Every row gives one point. A path goes straight from each point to the next, and from the last back to the first. The post is the endless flat space through its rows: a point in 2 columns, a line in 3, a plane in 4, and so on, so that a path can go around it. How many times does the path go around the post? Going back the other way cancels.
(in the rows, 128 means zero)

Post:
[[143  97 166]
 [125 162  81]]
Path, 16 rows:
[[131  94 136]
 [104 121 115]
 [ 96 155 136]
 [144 148 134]
 [223 143 142]
 [190  60 155]
 [122 105  16]
 [ 50  95 150]
 [ 65 132 120]
 [ 81  56 134]
 [131 103 121]
 [ 69 112 121]
 [ 76 103 217]
 [126 166 126]
 [224 148 123]
 [174  97 129]]
Times around: 2

Post (7 x 8):
[[122 110 135 181  94 159 113  98]
 [ 82 109  95 145  97  93 117  86]
 [ 61 134 149  66 217 147 188 203]
 [138 137  87  81 132 129 119 115]
 [135 117 205 144 135 116 129 184]
 [ 58 158  19 111 146 106 172 162]
 [179  56 128 109   7 115 123  75]]
Path:
[[108 169 152 120 129 154 145 179]
 [127  79 119  61  46 129 131 157]
 [ 76  86  68 104 115  57  97 161]
 [ 74  99 105 137 167  53  89  83]
 [102 129  59 102 131  46 166 119]
 [147 150 134 132 111 100 117  84]
 [130 129 108 132 132 156 169 103]
 [153  95 111  81 200 134 120 113]
 [ 77  62 107 136  93  56  96  84]
 [103 149  73 156 141 197 136 152]
 [113 148 111  82 147 138 121 147]
 [ 88 105  87 172 131 231  96 120]
 [112  59  94  89 172 142 131 115]
 [107 139  93  90 176 115 140 122]
 [101 137  76  88 119 103 155  35]
 [155 124 102 130 156  70 113 117]
 [ 89 107  61 171 129 109 110  95]
 [102 105  80 152 100 114 139 166]
 [109 135 118  98  90 181 116 126]
 [ 58 142 133 146  89 128 121  64]
 [ 89 102 128 113  74 140 223 118]
 [ 97 158 121  90 111 184 158 108]
 [111 165  81 114 148  73 115 116]
 [120 138 147 184  82 177 139  98]
 [122 173 128  50 157  95 158 115]
 [105 176 158 141 157 107 169 176]]
Times around: 0

Post:
[[113 108 134  89  66  49  54 155 148 110 150 135]
 [100 181 179 114 112  75 154  42 107 115  96 132]
 [ 85 147 114 109  84 166 186 128 107 176  82 143]
 [116 119 152 104 140  88  56 193 144 201 177 110]
 [177 164  68 175 153 164  97  98 100 139 112 172]
 [135 169 125 131 109 167  88 184 185 128 133  72]
 [185 125  98 104 128 106 120 212 136 121 125 115]
 [125 131 184 157  71  96 149 110 145 154 104 135]
 [135 109 159 111 110 117  72 150  91 129 153 202]
 [141  72 161  72 115 141  92 104 189 120 142 109]
 [170 139 159 164 215 104  52 106 179  76  45 159]]
Path:
[[104 109 148 169 183 114  51 164 176 156  60 143]
 [ 96 176 166 138 131  72  91  65  63 163 124 126]
 [139 163 172 174 133  38  31  58 114 183 112 213]
 [110 159 147  89  81  56 144  73 127 108 100 209]
 [140 102  51  72 191 126  91 188 153 133 110 134]
 [126 127 131 135  78  60 128 153 125 138 145  92]
 [178 121 109 175 199 179 151 120 106 184  59  86]
 [132 111 160  53  99 122 101 120 153 165  85 148]
 [237 151  69 122 104 100  99 196 139 175 143 148]
 [149 120 202 137 108 136  70 131 171 116 114 126]
 [110 124 182 186 147 116  66 135  91 139 103 160]
 [ 58 114 105 102  69  60  16 192 141 106 146 160]
 [ 91 160 213  79 207  51  88 131 197  97  73 118]
 [115 142 142 103 148 227  77  94 177 177 135 139]
 [230  53  60  88 103 196 144 190 147 170 113 103]
 [101 152  71  72 135 160 133 130  90 130 114  91]
 [ 99 118 155 143 171 132 137 139 128 134 135 117]
 [125 165 164 127 153 108  93 124 158  97 149 171]
 [178 225 156 157 155 139 133 130 130 116  67 187]
 [148 214  99 119  21 115 114 134 118 130 109 125]
 [ 97 156 147 134  38  28 126 198 160 230 135  84]
 [ 16 107 155  26  68  53  62 149 179 145 130 146]
 [141 122 176 177 107 107  99 115 126 107 183 175]]
Times around: 0
